Each row of a before or after table is a point. One or more steps were done to the points. Then noise was added and the rows were shuffled. The steps act on how far a point lies along the listed directions, d1 being the first. What was done? A step turns or swaps two directions, mirrors them in a line or flattens them onto one, adds a multiple of one to another, or multiplies one. Angles are multiples of 10 degrees, from the lower direction toward the higher: turns from -170 to 170, lines from 10 to 170 but not 90. Use the fewest steps. Two steps may share a direction if one is a turn and the other turns, adds or multiplies; they go together, in the order done. Otherwise the lowest direction goes first.
In the rows, zero is written as 128.

Directions:
(1): [ 82 126 149]
(2): [147 143 172]
(3): [136  80 141]
Before:
[[100 193  94]
 [127 146 116]
 [ 93 106 126]
 [144 147  98]
 [143 128 120]
 [103 135 126]
 [149 138 123]
 [138 133 119]
 [160 158 137]]
After (9 x 3):
[[105 148  87]
 [114 139 125]
 [110 134 117]
 [156 117 162]
 [112 121 124]
 [109 250 120]
 [146 151 138]
 [ 92 164 127]
 [116 162 121]]
Steps: turn d1 and d2 by 140 degrees; multiply d3 by 1.6

Directions:
(1): [122 160 170 103]
(2): [184 119 140 122]
(3): [116  87 133  88]
(4): [136 154  89  94]
Before:
[[ 97 111 138 115]
 [161 115 109 147]
 [126 131  88 172]
 [ 80 135 175 135]
 [ 87 139 146 140]
 [ 42 126 143 179]
 [ 89 160 140 117]
 [120 144 117 121]]
After (8 x 4):
[[154 180 163 128]
 [132 116 140 114]
 [157 150 158 130]
 [145 142 171 104]
 [116 101 103 152]
 [212 160 167 152]
 [154 155 124 111]
 [157  85 131 159]]
Steps: mirror d1 and d2 in the line at 170 degrees; swap d3 and d4

Directions:
(1): [175 105 122 175  89 111 123 132]
(2): [103 100  83 128 114 124 176  98]
(3): [ 84 137 138 157 114 103  89  88]
(4): [ 99  68 146 148 154 129 123 160]
Before (12 x 8):
[[156 161 152 152  89 120 103 110]
 [187 132 143 140 120 126 102 169]
 [ 76 140 114  96 133 139 158  97]
 [142 140 151  75 165 159 134 176]
 [ 78 149 101  74 120 126 132  82]
 [202 110 101 106  99 159 158 128]
 [135 129 103  72 150 152 174 135]
 [115 114 105 160  94 105 139  87]
 [ 78 140 146 114 167 122 121 111]
 [158 171 115 127  70 127 149 121]
 [124 138 141 137 132 132 120 139]
 [115 180 111  99  97 144 147  86]]
After, 12 rows:
[[104 156 150  84 167 141 108 137]
 [132 112 157 114 133 151  94 131]
 [155 149 152 136 124 124 102 138]
 [111 144 130 110 150 126 142 115]
 [126  80  97 155 106 115 147 131]
 [ 97 173 168  83 159 153 112 138]
 [122 119 117 138 125 129 146 130]
 [ 72 158 167  46 183 151  89 147]
 [ 68 129 178 105 163 146 116 176]
 [ 89 112 113 105 133 134 152 119]
 [ 47 155 192  65 196 176 105 167]
 [ 92  91 151 130 146 139 138 144]]
Steps: add 1.5 times d4 to d1; turn d2 and d4 by -150 degrees; multiply d3 by 0

Directions:
(1): [151 144 123 100 126 154 102 166  71]
(2): [157 188 150 147 112 147 171 126 133]
(3): [ 94 167  88 133  79 120  99 126 136]
(4): [ 85 153 170 109 143  91 132 167 130]
Before (13 x 9):
[[160 159  92 174  87 162 129  68 149]
 [121 139 135 114 123 144 113 148 112]
 [163 142 165 125 148 137 163 145 120]
 [168  98 108 144 144 159 129 108 131]
 [118 140 142 118 142 129 148 139 136]
 [185 102 114 143 127 169 157  90 121]
 [105  92  99 127 107 133 115 106 139]
 [151  85 104 117 127 130 107 103 111]
 [113 118 147 137 126 114 148 118 122]
 [186 141 111 137 117 182 153 111 114]
 [145 108  71 141 109 142  98  87 142]
 [164  97 130 121 159 149 126 112 115]
 [139 160 154 130 110 138 137 146 104]]
After:
[[114 128 151 136 134 130 142 123 150]
 [ 94 114  79 118  84 136  90 117 123]
 [144 157  58 145  63 159 114  92 123]
 [140 182  70 156  61 164 135  92 147]
 [169 131 179 129 160 136 174 139 128]
 [139 117 110 137 129 134 122  98 141]
 [131 110 152 120 139 126 141 136  94]
 [126 216  30 159  19 168  65  95 112]
 [138 145 170 146 125 127 163 129 132]
 [104 158  20 139  47 137  55  95 141]
 [131 139  67 149  93 148  97 107 138]
 [134 125 162 111 162 135 153 145 120]
 [117 115  75 133  87 113  99  87 138]]
Steps: mirror d1 and d2 in the line at 80 degrees; add -1.5 times d4 to d3

Directions:
(1): [159 115 134 164  90 163 119 136 134 157  71]
(2): [162 150  74 121 148 105 128 141  73 144 108]
(3): [153 103 126  56 126 141  92 163 148 126 122]
Before (14 x 11):
[[166 149 105  95 151 100 102 175 104 137 125]
 [179  92 145 125 112 147  92 133 121 125  86]
 [114 117 104 108 169 116 131 146 123 126 129]
 [144 116 117  48 152  97  81 156 143 113 148]
 [109 116 149 194  77 148 154  94 147 142  87]
 [142 146 131 147 130 120 149  94 104 128 128]
 [101 154 135 247 115 111 193  77 117 137 118]
 [143 138 152 230 105 153 159  92 126 163  96]
 [164 117 100 131 134 118 121 140 115 143 117]
 [115 195  80 150 179  70 168 106  63  92 169]
 [104 104 137 123 128 138 130 106 147 117 146]
 [133 121 145 135 117 135 112 146 151 133 121]
 [ 82 156 132 170 135  99 137  95 105 126 143]
 [148 130  96 137 165 103 137 120  76 127 139]]
After, 14 rows:
[[156  73 179 119  64 184 107 151 206 144  72]
 [118 118 161 160  92 152 106 122 148 147  87]
 [165  84 168  72 111 173  86 152 187 138 115]
 [163 122 144 122 110 150 125 112 135 136 102]
 [177 143 122 212  78 164 138 127 114 150  40]
 [169 109 113 160 127 139 122 128  98 148  91]
 [121 134 138 118 140 115 118 143 140 121 155]
 [161 165 102 147 151  97 127 159  84 147 116]
 [117 123 106 163 156 122 146 133 115 138 104]
 [115  81 158  62  97 149 108 138 187 115 125]
 [118 170  93 166 164  67 145 100  84 127 147]
 [152 111 125  78 160 102 100 130 101  92 147]
 [102 110 135 139 129 136 136 101 137 121 143]
 [161 117 101 121 140 110 119 143 116 138 125]]
Steps: turn d2 and d3 by -30 degrees; turn d1 and d3 by 110 degrees

Directions:
(1): [146 163  71 136 133  81 114 150 131 145  81 132]
(2): [161  81 145 154 105 112  75  94 112 139 105 111]
(3): [147 150 119  95  59 165 121 151  90 126 122 118]
(4): [ 77 107 116 113  88 116  95 137 162 156 143 170]
(5): [121 130 141  71 133 118 127  86 129  86  81 158]
Before:
[[134 119 145 141 130 165 149 129 149 151 192 112]
 [121  99 144 122 151 128 107  87 127 101 123 134]
 [ 96 109 154  45 114 127 102  73 126  62  82 160]
 [129 123 127 144 123 118 121 135 136 158 146 117]
 [102  55 191 146 104 158 105  71 111 106 137 135]
 [ 85  74 132 185 128 113 109 150 165 197 212 129]
 [133 125 142 105 172  94 143  93 132  87  77 135]
 [164 108 154 135 137 126 104  65 109  87  99 122]
 [ 83  73 147 147  96 108 114 145 172 156 179 148]
 [113 104 154  78  95 121  80  66 123 109 101 166]
 [130 118 136  98 104 131 106  98 111 120 101 133]
 [115  92 156 158 150 131 101 123 134 141 168 128]]
After, 12 rows:
[[113  76 166 186 175 126 144 126 139 165 208 100]
 [141 166  53 112 125  67  92 145 118 123  49 130]
 [162 149  85 124 109  82  72 114 117 139  67 133]
 [140 130 121 158 131 153 142 144 154 165 185 108]
 [128  90 143 174 138 104 142 142 144 136 166 112]
 [132 104 143 173 160 122 107 134 139 154 157 114]
 [120 127 118 124 167  65 131 116 149 115  76 148]
 [135 121 103 158 155  97  88 120 138 130 109 126]
 [153 125 101 160 122  95  79  99 128 131  87 133]
 [128 110 149 136 132 135 128 121 129 144 151 113]
 [142 113  92 217 119  90  89 138 111 164 101  99]
 [144 130 108 114  99 115 100 122 103 145  92 123]]
Steps: mirror d1 and d5 in the line at 60 degrees; multiply d3 by 1.3; multiply d4 by 0

Directions:
(1): [122 171 136 159 156 108 162 128  95 106  96 128 158  66 133  98 127 172]
(2): [132 134 114 134 134 181 121 114 147  83 200 111 119  82 132  92 141 108]
(3): [ 96 132 103  95 148 151 205 107 163 133 108 118 131 130  75 142 150 117]
Before:
[[129 147 140 150 134  92 130 142  97 109 112 128 141 130 132 136 132 145]
 [171 109 166 142 100  85  37 141 108 145 141 147 119 177 168 124 127 129]
 [145 131 166 162 134  83  85 151  85 123 103 140 145 102 160 116 107 147]
 [128 158 134 157 149  92 142 139  83 122 108 119 158 100 150 116 121 167]
 [127 125 149 173 105  74 115 132  88 137  83 147 134 138 164 137 106 151]
 [169 112 154 169 115 158  23 143 105  94 241 127 104 110 191  93 117 105]
 [110 124 135 113 155 157 130 120 144  91 154 108 122 115 135 114 135 103]
 [137 102 130 121  90 107  78 132 127 166 118 151 109 184 136 169 114 110]
 [156 153 154 189 142  97  88 151  97 111 114 127 139  76 177  87 107 180]
 [142  84 117  98  93 151  78 134 155 134 169 142  91 177 125 146 140  88]]
After:
[[148 102 140 131  86 115  60 132 121 151 141 150 105 171 151 153 114 107]
 [133 109 127 166  97 159  96 108 143  91 200 126 105 116 165 109 123  99]
 [138 102 120 122 136 174 106 121 161 100 196 118 111 103 126 117 139  79]
 [127 117 105 121 144 199 138 110 193  94 198  99 101 104 108 101 145 104]
 [155  88 136 103  99 146  64 113 160 137 186 135  92 194 133 134 149  81]
 [129 142 110 135 145 163 139 121 127  93 190  99 136  92 135 105 137 123]
 [135  88 135 106 102  97  97 149 132 167  91 156 113 198 116 172 128 121]
 [100 130 139  99 158 117 165 126 138 125  93 122 136 142 118 139 123 123]
 [132 140 126 136 131 134 120 129 125  87 173 120 129 118 127 123 147 114]
 [100  81 108  69 130 178 165 111 189 166 151 122  94 213  73 179 156  67]]
Steps: turn d1 and d3 by -60 degrees; turn d2 and d3 by 110 degrees

Directions:
(1): [143 131 160 104  96 154 126 137 155 100 102 151 119 135 114  81 155 155
 166  54]
(2): [143 131 155 186 140 164  99 113 105 158 184 120 147 104 142 118 139 100
 184 110]
Before, 11 rows:
[[139 137 180  85  43 174 129 144 195  78  82 190 107 143 107  38 173 163
  184   7]
 [154 141 160 132 111 155 108 129 152 117 131 153 146 113 119  85 160 130
  175  66]
 [125 138 115 115 138 116 120 142 146  99 100 108 127 131 113 129 124 140
  116  95]
 [129 125 132 126 130 135 129 129 121 141 131 127 133 124 143 125 125 117
  132 137]
 [139 142 116  93  98 132 131 128 156  96  93 145  96 139 104 108 138 150
  133  90]
 [112 121 121 116 107 127 129 141 133 113 106 143 129 133 131 120 120 147
  126 111]
 [131 129 111 101 121  96 133 138 137 123  99 131 119 139 128 125 115 145
   93 136]
 [128 127 143 163 137 147 120  96 128 152 170 116 132 114 121 126 138 116
  152 121]
 [107 122 111 101 127 100 132 126 146 112 107 131 114 143 122 158 111 150
   86 158]
 [128 115 133 165 148 134  89 103 108 139 169 133 140 118 148 141 145 101
  162 135]
 [121 127 108 173 155 135 119 116  95 161 166  96 146 110 141 167 110  86
  134 181]]
After:
[[134 136 112 171 160 118 110 115 110 161 173 118 162 101 142 155 120  88
  122 176]
 [150 133 147 130 113 134 111 132 134 131 127 136 128 124 131  95 136 137
  152  86]
 [130 126 159 120 107 148 110 124 153 107 123 146 119 133 119 111 141 155
  157  80]
 [126 125 127 113 127 127 135 133 127 133 117 130 128 129 139 125 124 124
  120 138]
 [134 140 129 151 147 136 104 134 130 119 134 102 138 116 122 125 129 122
  148  87]
 [111 125  97  74 113 104 159 145 149  96  67 126 112 149 109 143 117 147
   86 148]
 [118 122 131 152 118 143 113 131 117 133 140 136 141 119 140 120 122 128
  151 111]
 [128 135 143 246 146 170  85  94  85 202 246 117 164  83 169 142 122  45
  183 167]
 [148 144 127 170 128 157 100 106 115 144 170 123 122 108 127 122 136 105
  174 110]
 [108 122 107 123 138 106 146 107 138 137 131 114 119 132 114 153 118 129
   89 165]
 [108 111  96 106 141  88 121 118 130 112 112 138 121 143 134 162 127 127
   92 171]]
Steps: turn d1 and d2 by 120 degrees

Directions:
(1): [121 158 151 127  59 148 137 145 123 146 120  91 141 154 116  99 127 163
 161 135  59 134 158  84]
(2): [123 152 117 142 111 171 110  76  76  96 104 165  97 154 112 165 158 100
  96 134 125 156 152  91]
(3): [145 173 151 140 149 135 121  89 100 153 117  99 115 135 201 100 119  99
 157 130 127 142  59 116]
(4): [142 107 144 135 133 113 147 124 104 142 175 191  96 131 104 108  56 135
 113  91  92 138 101  95]
(5): [103 108  89 119 106 161 101 164 160 145 117 171 175 131 173 178 110 127
 132 141 113 149  83  96]
Before, 10 rows:
[[163  73 151 124 200  95 151  98  94 131 173 215  63 116 107 128  69 113
   84  77 140 115  86 129]
 [125 107  95 131 151 131 127 125 129 102 118 175 142 125 132 176 139 118
   84 126 161 142 116 117]
 [132 138 164 128 129 115 167 132 118 134 158 103 109 126  93  99 124 149
  143 119 118 115 159 139]
 [131 113 117 122 160 105 148 105 108 103 140 140 103 113  80 130 137 121
  102 115 163 126 148 165]
 [131 127 135 123 131 121 140 151 143 137 144 103 126 111 122 108 120 154
  144 122 119 100 146 143]
 [136 149 153 120 126 122 149 120 113 128 130  91 107 117 109  85 146 138
  139 143 132 113 161 137]
 [126 117 107 133 155 121 128 130 128 107 139 163 126 115 125 142 136 109
   97 126 162 123 137 143]
 [129 131 134 108 140  91 130 168 158 141 113  71 144 108 143  99 146 151
  174 140 155 107 128 190]
 [143 118 140 136 134 140 132  95  92 124 144 143  94 150  97 131 127 131
  100 118 141 125 140 125]
 [109  93 130 124 114 120 132 157 146 118 126 152 134 143  87 129 118 163
  105 135 125 119 161 124]]
After, 10 rows:
[[162 115 191 131 111 127 161 113  72 183 185 208  71 157 127  79   7 151
  136  68  15 143  58  32]
 [139 126 143 122 152 111 150 115 110 117 145 126  93 108  96  99 134 129
  116 132 153 113 155 147]
 [133 151 151 128 100 122 159 113  92 136 142 111 107 140  91  85 109 149
  143 113  84 138 141 110]
 [131 122 128 127 140 126 137 139 132 126 145 126 114 113 113 121 121 144
  127 118 127 106 147 140]
 [145 115 151 135 121 136 140 110  96 143 158 147  98 152 101 114  96 145
  114 110 113 126 124 108]
 [130 148 133 115 134 106 125 142 134 122  98  72 128 119 132 109 172 138
  162 145 160 113 149 183]
 [126 161 138 136  96 140 135 137 117 135 132 115 136 140 140 101 129 134
  142 133  96 131 139 100]
 [134 114 153 131 150 110 167 126 111 127 175 151  94 119  82 117 102 139
  118 104 130 120 146 138]
 [124 155 126 130  90 149 134 137 127 133 102 107 161 148 153 131 141 147
  137 140  98 145 122  81]
 [108 101 135 126 100 127 133 157 143 124 124 149 135 149  91 125 116 167
  112 137 110 123 160 112]]
Steps: mirror d1 and d3 in the line at 110 degrees; multiply d2 by 0.4; turn d4 and d5 by 20 degrees; multiply d4 by 1.6

Directions:
(1): [120 151 144 158 105  88 121 135 101  87 105 107 205 109 145 145 139 146
  99  76 134 158  94 141 141 151 133 171  69 132 154 111]
(2): [154 128 182 157 110 118 125 142 149  81 109 113  82 156  86 143 155  99
  88 169 133 104 113 100 170 169 126 164 143 176 111 139]
Before, 12 rows:
[[118 123 116 113 138 145 124 119 132 153 133 136 110 130 131 127 118 137
  143 137 123 120 138 127 114 119 118 108 145 115 117 137]
 [122 129 117 116 131 134 124 132 130 142 138 133 128 120 140 121 122 131
  141 121 129 133 131 129 119 116 128 117 126 116 136 127]
 [121 134 118 125 131 121 127 119 123 132 121 131 153 121 139 124 127 133
  132 118 126 141 131 135 125 123 129 126 114 120 135 120]
 [121 132 125 126 128 123 133 124 125 131 131 128 132 125 132 122 117 141
  135 120 127 146 127 126 119 117 125 126 119 116 129 123]
 [126 128 116 125 128 134 127 134 120 143 135 132 133 117 143 125 126 132
  142 121 125 138 130 138 122 118 130 123 128 113 128 126]
 [123 129 122 128 121 125 124 128 127 122 123 131 144 130 130 127 128 138
  123 118 127 141 125 134 121 123 132 128 123 127 127 127]
 [121 131 121 122 129 131 126 122 125 137 134 127 144 119 130 129 123 135
  130 110 131 134 122 135 119 117 128 118 116 114 135 117]
 [141 131 173 149 115 119 124 136 138  88 113 120 112 142  96 143 151 105
   99 146 129 119 108 103 161 156 124 164 134 165 119 129]
 [126 131 119 135 120 125 132 134 120 129 132 128 141 119 132 126 119 141
  131 110 128 142 127 135 124 115 128 126 114 122 125 125]
 [143 124 150 135 130 124 136 129 136 117 124 127  99 139 113 134 140 111
  111 155 124 114 121 117 145 143 120 139 138 148 124 140]
 [124 129 119 129 131 129 133 131 118 138 131 136 150 120 141 125 117 141
  131 112 123 131 128 126 119 121 124 129 118 113 132 122]
 [126 128 112 123 136 132 130 120 135 146 139 138 120 128 141 116 117 134
  134 122 129 126 135 124 116 117 128 118 130 122 127 128]]
After, 12 rows:
[[164 125 196 161 114 114 133 142 153  75 107 113  66 161  79 147 163  88
   75 184 128  96 106  95 181 178 119 171 147 189 112 148]
 [110 130  96 107 138 138 128 115 117 161 144 135 160 107 149 122 110 147
  150  95 128 143 131 147 100  97 129 100 113  93 141 112]
 [114 129  92 112 136 138 129 128 110 164 143 138 155 102 162 118 114 145
  160 102 122 149 137 151 104  99 131 108 122  91 136 122]
 [114 132 106 116 134 128 134 119 118 148 139 133 145 116 144 117 108 150
  149 108 125 154 134 134 105 103 126 112 116 100 133 120]
 [115 130  93 114 141 133 130 116 125 160 144 141 144 115 159 112 108 147
  147 101 127 138 138 137 101 104 129 108 119 105 135 123]
 [120 127 112 120 126 129 125 126 124 133 128 134 147 127 136 123 122 141
  131 115 126 143 130 138 113 114 132 120 125 119 128 126]
 [111 130  93 104 138 137 125 126 120 162 146 138 153 107 159 115 110 145
  157 101 127 144 136 143 101  99 129 103 116  94 144 122]
 [178 129 248 188  92 109 120 156 172  26  88 101  41 183  34 160 189  64
   46 209 136  82  89  61 219 212 121 209 161 232  93 145]
 [118 129  99 123 128 132 133 128 115 149 140 136 150 111 146 121 109 150
  147 101 127 148 134 143 109  99 127 110 113 105 128 122]
 [111 132  94 112 141 129 128 113 116 154 131 138 165 111 156 117 115 143
  150 107 123 149 140 145 107 104 129 107 113 101 140 117]
 [112 128  93 113 140 136 135 124 109 162 141 144 166 109 159 117 104 154
  151  96 120 141 138 138  99 100 124 111 114  90 139 118]
 [107 127 100 109 140 140 124 116 120 162 135 137 141 116 149 126 109 150
  152 112 122 133 136 140 101 109 119 104 128  99 128 130]]
Steps: multiply d1 by 0.4; multiply d2 by 3

Directions:
(1): [180  88 145 105 105  87 122 111 101 155 119 113 158 157 141 118 159 121
 179 150  84 152 182 160 157 149 138  72 186  88 147 111 130 174 132 143
 112 153 174 116 130 144 142 129 119 141 160 141 122 115 119 162 166  94
 138  94 169 149 167 116 106 135  92  60]
(2): [131 150 143 153 115  78 129 107 151 164 132 142 192 169  71 150  86 157
 144 138 132 112 135  93 113 133 159 153 108 166 108  77 155 126 106  70
  97 133 147 113 119 175 105 118 128 172 115  80 128 155 152 135 123 167
 172  62 125 122 130 114 102 149 185 110]
Before (8 x 64):
[[103 111 111 135 147 183 122 162 102  98 123 132  53  81 188 109 161 101
   92 115 142 129  94 153 130 115  94 126 118  98 118 190 120 102 132 173
  177 128  96 137 146  70 140 138 117  71 139 147 118 129 107  95 113 108
   70 200 118 146 108 145 161 109  82 177]
 [122 110 129 123 131 146 117 140 125 106 132 116  99  98 132 125 156 108
  122 125 121 136 123 152 130 118 120 113 127  92 141 162 114 129 124 159
  141 122 114 132 134 119 116 126 120 117 142 151 114 112 118 111 131 102
  107 165 127 121 120 140 134 120 103 140]
 [125 150 134 155 126  86 126 114 136 167 124 168 195 165  69 148  69 143
  163 145 136 115 137  95 123 124 165 174 105 191 110  78 152 108  99  62
   94 135 137 119 110 167 100 119 131 177 100  76 117 156 142 123  99 178
  174  60 124 120 128 102  95 150 202 114]
 [105 150 101 136 161 200 148 168 142  63 123 112  56  82 178 112 140 100
   65 121 154 132  70 157 130 110  95 148  93 113 136 188  93  95 129 187
  165 112  92 166 131  72 136 130 148  57 109 153 136 118 100  95 103 119
   77 209 105 123 119 152 171 114 107 185]
 [130 158 136 160 130  72 142 106 144 166 142 134 183 157  78 164  86 163
  126 155 147 102 140  90  90 120 157 161 105 166 104  68 156 118 113  74
  102 127 147  93 115 174 108 121 121 163  90  68 129 161 170 124 111 172
  174  54 110 124 136 123 114 161 188 116]
 [105 118 105 118 139 184 120 147 123  60 117 124  48  72 160 114 165 120
   94 114 124 111 114 126 115 100  90 137 130 116 143 175  97 108 145 170
  172 125  88 158 156  80 146 135 152 100 120 169 133  96 131 105 110 121
   98 194 102 124 112 130 140 117  89 171]
 [131 100 125  99 146 171 115 155 112  76 116 122  64 107 157 102 167 100
  100 108 121 149 111 162 138 115  95 119 129 112 142 170  98 132 141 185
  156 114  89 158 136  68 149 148 131  93 122 173 124 110 110 131 113  95
   91 175 141 143 103 151 161  97  95 166]
 [132 111 104 109 129 169 134 143 116 123 114  98  77  93 164  99 154  93
  113 127 111 138 130 147 153 104  79 112 144  90 151 180 103 132 144 171
  155 135 113 155 114  96 151 138 120  85 129 156 114  99 104 112 120  97
   98 173 125 144 120 132 155 103  85 154]]
After:
[[151  66 133 116 124 132 116 144  78 126 118 122  85 118 191  99 196 105
  144 146  97 150 150 179 156 139 106  73 177  62 135 164 121 152 129 183
  158 150 147 120 144  90 146 134 106  96 168 153 108 116  99 128 157  75
   87 156 157 171 143 132 133 118  50 112]
 [146  95 138 118 118 120 110 129 121 129 129 117 129 123 123 128 160 106
  145 136 104 144 143 161 142 122 128  95 145  76 145 145 127 146 119 150
  136 135 138 124 138 133 116 120 112 129 150 145 111 115 121 128 150  95
  117 146 138 124 133 134 116 130 103 110]
 [162 106 116 105 138 157 144 153 110  88 112  98  85 108 200  98 183  87
  121 137 104 156 133 199 169 129  99  79 163  55 162 181  88 150 134 210
  159 144 141 155 142  90 157 127 142  65 148 170 130 101  84 127 150  69
   83 172 151 154 164 133 146 123  55 105]
 [ 79 172 113 155 154 149 137 142 145 115 124 172 128 118 101 150  74 127
  109 121 176  99  81  90 108 104 139 207  67 203 102 128 129  71 106  85
  132 104  87 137 115 127 103 122 137 145  87  92 119 147 141  96  68 182
  136 134  89 105 101 121 126 123 197 183]
 [ 88 182 108 165 162 142 144 127 157 123 146 133 119 112 101 156  82 154
   73 131 175  92  89  83  76 101 122 196  72 176 104 104 135  78 128  98
  141 103 100 112 119 130 102 121 133 125  71  87 134 154 158  83  83 172
  135 119  78 108 101 140 145 134 176 181]
 [171  96 123 105 107 121 128 121 105 157 105  90 122 128 144  99 162  99
  150 154  86 147 169 154 168 121 102  86 182  79 152 151 113 159 130 168
  134 153 149 144 115 125 159 128 106 110 149 144 110 100 105 142 144  84
  120 124 157 157 157 119 132 116  76 107]
 [171  73 145  90 126 124 111 136 102 112 101 114 107 145 154  92 176 100
  144 123  84 162 163 180 160 132 109  75 170  91 149 141 104 171 140 182
  139 138 131 150 135  91 150 151 129 120 145 168 119 104 113 165 148  77
  110 129 171 158 130 137 134 105  87 102]
 [147  83 115  98 115 141 113 128  99  85 107 114  76  98 176 112 194 120
  140 129  90 129 159 153 148 117  98  82 180  80 158 154 107 151 149 180
  157 154 133 146 156  94 159 134 145 111 151 184 123  81 127 144 148  95
  108 157 139 140 144 110 117 125  59 107]]
Steps: turn d1 and d2 by 60 degrees
